Each point is reached from the start by the listed moves, each made 0, 1 or 2 times, or once backwards (-1), plus a little noise. Is the number of moves made odd or even? Then give how often each move was made.
In the rows, 128 means zero.

Moves:
(1): [172 133 141 128 115 110]
(2): [116 179 134 144 103  99]
(3): [155 121 179 132 127 146]
Start: [139 122 135 123 120 111]
Points:
[127 175 140 138  96  79] -> odd (0, 1, 0)
[203 234 176 155  45  19] -> even (2, 2, 0)
[106  69 118 105 159 158] -> even (-1, -1, 0)

Moves:
(1): [173 128 125 138 123 112 118 119 130 110 133 121 136 130 132]
(2): [137 158 126 119 136 118 125 132 106 125 126 128 114 126 134]
(3): [140 129 166 127 133 132 120 119 145 136 113 130 126 126 127]
(4): [126 138 137 155 135 137 130 140 125 126 140 141 141 129 139]
(5): [123 118 129 116 160 133 121 114 129 119 134 140 140 138 125]
(6): [135 125 124 115 129 153 131 130 123 143 130 117 139 136 135]
(7): [132 128 136 128 144 134 164 114 120 124 118 134 135 139 124]
(8): [134 120 128 128 136 117 133 158 141 125 125 128 123 135 129]
(9): [133 141 117 119 125 133 141 117 163 125 130 120 116 122 126]
(10): [124 122 133 144 146 101 128 135 125 165 138 109 137 125 116]
(11): [126 130 137 116 112 125 134 135 126 130 154 127 126 120 125]
(12): [148 126 116 126 117 130 131 125 122 137 120 168 129 124 120]
Start: [132 140 117 139 114 105 133 122 140 124 113 154 140 149 126]
Points:
[178 193  86 107 125 116 172  59 113  29 185 249 153 145 125] -> even (1, 1, -1, 1, 2, -1, 1, -1, 1, -1, 2, 1)
[172 180 142  50 103 117 193 184 110 190  82 160  96 158 126] -> odd (-1, 2, 1, -1, -1, 2, 1, 2, 0, 0, 1, 1)
[113 142 136 181 103  58 132 226 130 235 197 221 165 111 100] -> odd (-1, 0, 0, 2, 0, 0, -1, 1, 0, 2, 2, 2)
[114 117  74 217 131  51 152 207  80 231 100 210 167 146  98] -> odd (-1, 0, -1, 1, -1, 0, 0, 1, -1, 2, -1, 2)
[116 152 172 167 235  54 197  87 111 198  60 198 150 166  83] -> odd (-1, 1, 1, 0, 1, -1, 2, 0, 0, 2, -1, 1)
[140 116 113 207 125  44 114 191 166 115 238 171 188 133 122] -> even (1, -1, -1, 2, 1, -1, -1, 1, 0, 1, 2, 0)
[120 176 169  29  29 188 138 117 244 163 129  70  79 114 136] -> even (-1, 0, 2, -1, -1, 2, -1, 0, 2, -1, 2, -1)

Moves:
(1): [144 120 128 116 131 123 128 129 131 136 131 123 125 132 131 133 127 126
 130 135 134 139 137 134 135 137]
(2): [131 147 139 126 124 128 143 126 132 129 130 125 122 123 121 126 129 125
 124 141 124 129 130 125 124 132]
(3): [127 131 150 119 122 133 126 115 130 139 131 128 124 126 133 118 132 124
 133 128 122 127 128 131 141 122]
(4): [139 127 144 151 124 120 133 139 121 135 128 130 134 133 120 126 119 133
 131 119 134 129 125 125 131 125]
(5): [125 121 131 135 150 121 122 124 136 119 132 139 135 135 138 118 126 115
 124 133 141 126 128 121 113 140]
(6): [131 124 135 129 128 143 130 130 128 119 127 122 121 129 137 131 127 134
 126 125 129 132 130 125 135 139]
(7): [119 122 132 121 124 132 145 127 129 119 128 126 130 125 132 133 120 123
 129 118 135 133 126 134 130 129]
(8): [109 125 135 114 137 141 123 152 126 131 130 131 133 127 121 127 134 142
 115 123 127 134 124 138 125 120]
(9): [140 126 124 132 124 130 122 141 153 128 126 126 117 128 138 126 134 118
 123 128 135 113 123 129 137 120]
(10): [131 134 119 133 131 141 133 128 134 139 125 131 131 125 131 134 121 127
 128 124 131 131 131 125 124 123]
(11): [125 121 126 129 126 129 121 124 129 132 145 122 118 121 132 128 124 125
 127 121 127 130 129 119 126 136]
(12): [128 137 114 126 112 128 126 121 118 132 139 154 121 128 128 120 119 136
 123 130 133 122 121 135 134 129]
(13): [133 126 131 124 123 132 128 132 135 127 133 133 140 127 126 136 136 132
 130 126 120 120 138 134 128 134]
(14): [120 128 138 124 117 128 127 120 132 133 129 125 131 153 127 133 130 115
 120 136 127 119 123 132 120 132]
(15): [128 140 131 133 125 123 124 131 129 126 128 124 130 129 139 121 131 127
 131 130 125 130 120 135 128 126]
(16): [120 127 127 130 138 133 124 136 121 127 129 132 123 122 132 148 128 128
 130 140 131 124 119 125 126 128]
(17): [133 128 126 128 129 130 134 123 126 130 134 130 122 125 128 125 143 130
 124 130 124 126 118 132 122 126]
(18): [120 136 126 126 135 115 132 124 126 130 137 124 134 134 117 129 134 161
 132 117 129 126 131 133 142 127]
(19): [125 135 122 130 129 126 128 130 126 143 122 128 120 138 123 115 130 122
 152 127 122 122 128 120 122 138]
(20): [122 118 131 126 124 125 134 129 129 132 128 122 133 127 128 123 132 140
 132 154 129 133 120 122 126 133]
(21): [132 129 137 126 116 125 114 123 127 131 127 120 127 121 125 129 134 135
 133 123 144 127 128 132 129 139]
(22): [124 129 133 132 123 129 127 127 142 129 124 133 129 134 126 134 136 115
 128 131 122 147 133 126 133 134]
(23): [122 118 137 134 123 125 136 134 120 125 128 132 126 129 135 128 128 135
 120 134 139 120 153 135 125 123]
(24): [129 130 130 141 130 139 130 119 132 125 133 123 122 122 119 116 117 138
 136 138 123 132 134 152 137 132]
Start: [121 141 125 117 126 122 137 108 118 127 114 129 137 120 121 132 113 140
 112 128 126 133 114 142 111 140]
Points:
[208 213  63 115  58 140 129  70 131 184 184 122  45  82 131 126 107 201
 130 132 156  89 165 188 139 199] -> even (2, 2, -1, -1, -1, 1, -1, -1, 1, 2, 2, 2, 1, 0, 1, 0, 1, 1, 1, -1, 2, -1, 1, 1)
[127 124 196 218 111 168 128 111 146 161  96  95 132 119 163 144 126 176
 189 210 132 165 164 166 144 188] -> odd (0, -1, 1, 1, 0, 2, -1, -1, 0, 2, 0, -1, 1, 0, 2, 2, 0, 0, 1, 2, 1, 2, 2, 2)
[ 95 111 235  65 113 110 117  78 144 182 166  81 145 143 165 177 209 140
 167 177 133 188 100 127 110 249] -> odd (2, 0, 2, 0, 1, 1, 1, 0, -1, 0, 2, -1, 2, 1, 2, 2, 2, 1, 1, 2, 2, 2, 0, -1)
